Each row of a before or after table is a point. The points were changed in one or more steps. Then noise was added and the rows were shuffled. The steps act on how far a point lies along the listed directions, d1 being the first. Name the steps. A step turns or swaps two directions, mirrors them in a line or flattens them onto one, adds a multiple of one to another, or multiplies one. Angles are multiples of 10 degrees, from the lower direction toward the higher: turns from -170 to 170, lines from 10 to 170 but not 90. Use the fewest steps. Two steps may share a direction if one is a turn and the other turns, adds or multiplies; they go together, in the order done. Otherwise the lowest direction goes first.

Directions:
(1): [-41  14]
(2): [-14 -41]
Before, 8 rows:
[[ 32  27]
 [ -7  -8]
 [-20   9]
 [  1  17]
 [ 42  21]
 [-17  17]
 [-13   9]
 [ 50  23]]
After, 8 rows:
[[  9  16]
 [  0 -15]
 [ -6  51]
 [ 17   0]
 [-23  57]
 [-15  50]
 [ 27   6]
 [ 21   0]]
Steps: multiply d1 by -1; multiply d2 by 1.3

Directions:
(1): [ 43  28  34 -27  22 -23]
(2): [-22  -4 -38 -46  35 -16]
(3): [  2 -18  -4  44  30 -50]
(4): [-57  22  42   0   9  -9]
Before (13 x 6):
[[-28  -5  28  18 -41  23]
 [-12  15  13 -32  22  -4]
 [  3   6  20   4  42 -27]
 [-42   0  14  14 -28  11]
 [  1 -23 -13  30  19 -23]
 [  7   8 -19 -11  -9  13]
 [-15  -1  38   2 -35  22]
 [ 23 -14   1  32 -13 -29]
 [ -1   4  23  20  25 -37]
 [ -6   6  -3 -19 -11   3]
 [ -3 -17 -15  35   3 -20]
 [-60  -5 -21  30  30 -28]
 [-27  11  50   6 -20  21]]
After, 13 rows:
[[-35 -14 -11  23 -34  35]
 [ -3   4 -13 -25 -24  32]
 [-31  -3  15  23  12  -9]
 [ 37  -3  42  36 -14  -3]
 [-31  41  31 -20 -23  45]
 [-48 -17  -9  27 -11  32]
 [-18  -5 -14 -22 -15  40]
 [ 47  -9  32  17 -11 -16]
 [ 58   6  37   4 -18  -8]
 [ 35  21  42  -3 -17  -4]
 [  8  13  -8 -10  15 -21]
 [  2   5   9   0   3 -21]
 [  1 -18 -35 -11 -36  19]]
Steps: turn d1 and d3 by 140 degrees; multiply d1 by 1.3; turn d2 and d4 by 60 degrees

Directions:
(1): [-12  13 -30   0  58 -12 -16 -18  -3  23  23]
(2): [ -8  60  24  -2 -10  -8 -11  17   3  36 -17]
(3): [ 21  26 -19  25  -6 -39  33 -29 -14 -18 -18]
(4): [ 29  20  24 -23  33  16   9  18 -36 -31   7]
Before (10 x 11):
[[ -8 -49 -13  -4  17  21   5   3   7 -18  13]
 [-26 -19 -23  17 -35 -12 -11 -13  23   9  -3]
 [-32 -12  -1  -3   8   8 -37   2  19  42   6]
 [  5 -35 -15  -1 -23  15 -13   1   6 -10  20]
 [ -9   8 -15  16 -51 -11  -6  -4  19  20 -30]
 [ 13  -1  -7 -18  22  -4  -5   1 -30  -9  13]
 [ 21   0 -43  35  -3 -36  19 -37 -12   2  -5]
 [-16  24  -6 -28  60  12 -25  16  -1  30  34]
 [  1  44   5   1 -27 -15  -4   6  -4  19 -21]
 [ -5  -3 -12   5  15   8 -11   0  -3   4   5]]
After (10 x 11):
[[  4  -5 -27  -3  21   3 -19  -8  -4   5  32]
 [  7  57  10   8  -6 -12 -14  12 -10  47 -10]
 [-11 -34  26 -28 -28  41 -13  40  20  -4  10]
 [ 18  10 -18  10 -16 -11   9  -9 -11 -15 -18]
 [ -6  -3   2   1   2  16 -13  12  -1   5   1]
 [ -6   6 -10   2   4  -5  -8  -5  -5  -6   6]
 [-22 -12 -16  -7  48  13 -12   3   7  16  17]
 [ -3 -45  15 -12 -10  25 -13  10   1  -9   3]
 [ 18   7   1   5 -42 -10  18  -2  -9 -20 -23]
 [ -6   3   1 -15  -4  -2 -17  11  -9  18   6]]
Steps: turn d1 and d2 by 110 degrees; turn d2 and d3 by -60 degrees; multiply d4 by 0

Directions:
(1): [ -1  20 -15 -46  19 -52  -2   2  16  -1 -11   0  10 -15 -16  28 -25  42]
(2): [  1 -10 -38  -1   6   5  15 -19  21  43  13 -27  -1  47 -18  -1  39  26]
(3): [-25  15 -15 -13  15 -16 -18   7 -26 -33   6  43   4  27  26   1  53   6]
(4): [ -2  -2  23  20 -15 -27  13  24  18  29 -60  35   0   4 -26 -11  24  -5]
(5): [ 42  38 -10   7 -13  43  -7  48  14  -1  12  23   3  12  -9  29  -3  20]
Before, 9 rows:
[[ -3 -18  -7  -1   6 -10  10 -18  17  23 -15 -17  -2  -7 -17  -6 -13  -4]
 [-10 -10   3  10  -7  25   2 -11 -11   4   4 -14  -3  13   1 -12  15 -17]
 [ 14  24 -25   2   2  15  -4   3  -2 -11  30  -1   9   8   9  28  -8  14]
 [ 13  -7   3  12  -2  51   1  -2 -15  -2  27  -3  -5  -5  16   0  -8 -15]
 [-11 -27   9   8   0  26   4 -30 -10  -6  23 -25  -3   7  15 -10  -3 -17]
 [ -8 -25  12  16  -1  -7  11 -29  -6  11   4 -25  -5   6   5 -19  17 -19]
 [ 12  11 -12  -8  12  -2 -14  17  -4  -1   8  -6   3   4  -2   7 -13  17]
 [ 12  19  -5  -8  -5  -4   2  21  15  10  -6   1  -3  -1  -8  14  -2  24]
 [  6  14   9  -5  11  14 -17   8 -17 -32  22  -1   0 -16  17   7 -13  -9]]
After:
[[-13  -9  -2   8  -4  25  -1 -12 -16  -2   9 -12  -3  16   6 -13  20 -16]
 [ -9 -25  10  14   0  -7  10 -30  -8   8   8 -26  -5   6   7 -18  16 -18]
 [ 17  17  -1  -4  -9  -3   6  22  21  18 -11  -4  -4  -5 -15  13 -10  22]
 [-26 -17  -9  -9  17  28 -13 -35 -34 -39  52 -12   0  23  43  -4  21 -11]
 [ -8  24  -7 -19  24  11 -31   5 -39 -59  43  14   2  -1  40  10  12  -5]
 [  0 -19  -8  -2   6  -6   9 -21  18  22  -8 -25  -2 -10 -16  -4 -21  -5]
 [ -2   3 -16  -6  14  52 -15  -9 -40 -34  56  10  -2  11  43   5  14  -9]
 [ -1  33 -41 -12  16  14 -19  -1 -23 -40  52  14  12  24  33  32  17  20]
 [  7  14 -19 -13  18  -2 -21  15 -12 -12  17   0   5  10   7   9  -3  20]]
Steps: multiply d4 by 2.5; turn d3 and d4 by 40 degrees

Directions:
(1): [ 17  19 -60 -32  10   1 -19  27  18  30  39   2   2   9  48  -7  14  13
  -3 -41 -25 -27  -2  27   0 -36   0  36  24 -22  37  15]
(2): [  7 -32 -32  26 -55 -17 -27  -8 -44  -6   5  48  43  26   6  -3 -17  -6
   3 -15 -20  32 -16 -11  34  22   1  43  -3  28  -8  20]
(3): [-21  18  14  -5 -46  19 -33  36 -28   1  49   4  21  25 -42  -8  -4 -10
  -4  29  30  -5  19  15  -3 -40 -19 -35  48 -24 -17  12]
(4): [ 45  17   8  -5  19 -31 -19 -17 -45   1 -11  19 -17 -14 -15  38 -21  37
 -41  19  13  -4  48  -3   8 -20  29  12  34  30  39 -23]
(5): [ -5   0   8  -6  10 -48 -11  30 -11 -40  26 -13  25 -31 -15 -26  29  26
 -26 -44 -11 -30  29  32  35  21  18 -20 -33   4 -41  -9]
Before, 14 rows:
[[ -1   6 -28 -14 -10   2  -7  13   6   4  27  12  13  -1  14  -5  -5  11
   -4 -24 -18 -15   1  20   8  -6  -5  17   4  -5   9  -1]
 [ -7  -7  26   6  -9 -10  -9  -2 -22 -20   0   1  17  -8 -33  -3 -11  11
   -6   4  12  -1  20  -7  23  12  14 -26 -16  14 -29 -25]
 [-24  -5  31  11 -31 -13  -8  19 -18 -29  15   2  14   7 -34 -12 -10  -3
   -2   0  20  11  18   9  11   4  -8 -37  -9  -2 -47   7]
 [ -8   9  -3 -15  34  23  27  -4  60  18   3 -12 -23  -5  19  -5  18 -12
   20 -16  -5 -27 -19   5 -38  -3  -8 -15 -10 -43   7   7]
 [ -3   0  10   4 -33  -4 -10  17 -13 -13  26  19  26  -2 -15 -19   6   0
   -7  -7  -4  -4  -1   9  18  10  -2 -14  -6   3 -21   0]
 [-17 -16  19   8 -22 -13 -10   6 -29 -13  -5  18   7  -2 -29  -7  -3   2
  -13   8   9  12  15  -5  15  14  -2 -20 -10  21 -32  -7]
 [  1  -6 -12 -16  11 -20   2  12   8  -4   9  -7   0  -9  -4  -9  15   4
   -6 -14 -11 -24  11  -4  13  -3   8  -1  -8  -4 -18  -6]
 [ -3  12  34  -1   0  -5 -14   9  -9  -8   9  -9  12   4 -34   6  -2  18
  -17  25  26  -1  30   0  -3 -11   2 -34   8  -2 -19 -12]
 [-15  -3 -13  -3  21  37  16  19  51  13  14 -35  -1  -5   7 -14  16 -16
   13 -17  -1 -12 -16  15 -23 -10 -10 -33 -16 -35 -20   5]
 [-31  -6  30  11  15  32  44  -5  39   1 -24 -27 -19  16   1 -13   5 -29
   35  24  25   0 -37 -18 -34  11 -30 -36 -33 -26 -21   4]
 [ -5 -15   5  13 -22 -15 -21  18 -19 -31  16   6  28   0 -17 -11  -4  -1
   -6   6  10  -6  -4   8  16  21   8 -13 -21   3 -30   8]
 [ -4  10 -28 -18  21  15  -7   8  10  34  15   0  -7  22  36   2   7  -2
   11 -13 -10 -14 -10  20 -10 -20  -9  20  18 -22  33   4]
 [-18   0  33   3 -10   4  -3   5 -20 -28   9 -11  14  -2 -44 -23   0  -9
   -7  21  17   5   7   3   1   3 -16 -33  -6   9 -45   1]
 [ -8  -4 -19  -6   7   0   2   6  17  -7  12  -7   7  -7  20 -29  13   7
   16 -40 -31  -7 -16  18   9  -5  -1   8 -15  -9  -4   7]]
After:
[[  3  -2  19  14 -38  12  -3  -7 -20  -1   2  28  13   9 -19   0 -14 -10
    0  23   6  16  -8 -12   6   7  -6  -9   8  12  -4  -3]
 [-16 -23  21  26 -39  -8   0  -8 -20 -21 -13  20  12  18 -19  -2 -26 -13
   11   5  10  38  -4 -13  10  22  -9  -9 -17  14 -34  11]
 [-26 -19  14  11 -24  24   6  -9   5  -3  -9   0  16  13 -15 -10 -14 -18
   26   9   8  16 -19 -20   5  16  -7 -17 -21   1 -28  -8]
 [ 37   3   3  -4  49 -33  11 -30   7  -3 -21  16 -23 -28   8  23   2  29
  -22 -20 -11 -22  22  -3  -6  16  31   9 -14   7  24 -17]
 [ 16  11  18  -1  15   4  -1 -22 -17   0 -15   2 -21  -9 -15  12 -19  17
   -4  19   5   6  17  -3  -7 -26   8  -6  25  10  24 -14]
 [-10 -24  -6  18 -17   4   0 -11  12   2 -13  10  29  21  10  -7  -3  -6
   17  -4 -11  28 -25 -18   5  27  -6  15 -30   8 -21  10]
 [  6 -10  -2  -5   5   3  11 -16   4  13 -19   2 -18   4  -9  13  -9 -10
    6  23   3   0  -1 -30  -6  -7   0   3   9   4   2  -7]
 [ 19  10 -20 -14  31 -11 -16  -3 -17  24   4  13  -9   9  24  18  -2  19
  -13 -10  -7 -14  16  18   3 -17  11  25  22   1  44 -11]
 [-32 -20  12   9 -30  12  -1   7  -8  -2  -5  13   7  11 -19 -16  -2 -18
    9  12   7  19  -9 -10   2  12 -18 -20 -11   7 -35   4]
 [ 14 -10  24  11  38 -58  18  -4 -16 -41 -21  -7   0 -26  -7  -5  13  32
  -24 -24   3 -22  20   3  23  36  21 -14 -56  23 -24 -21]
 [ 41 -15  -3  16  35 -19   5 -26 -13  -4 -30   5  -7 -26  -6  30 -16  23
  -30  -8  -3   6  24  -8   6  13  33   3 -15  30   9 -23]
 [  9  11  -9  -7 -10  14  -5  -8  -7  13   6  20  -5   4   0  19 -26   7
   -5  15   2  -1   8   0  -6 -16  -5  13  26   4  28  -9]
 [ -7 -14  16  19 -26   8 -13   1 -18 -17  -2  10  14  13 -22   4 -20 -16
    5  39  24  11 -13 -10  -3  13  -2 -15  -6   2 -17   9]
 [-10 -23  13  18 -17  -1   4 -19 -22 -26 -12   8  21   6 -21 -21  -9 -15
    5   9  -3  26 -17 -13  11  29 -13   1 -26  27 -39   8]]
Steps: turn d1 and d4 by 140 degrees; turn d1 and d5 by 140 degrees; swap d2 and d3
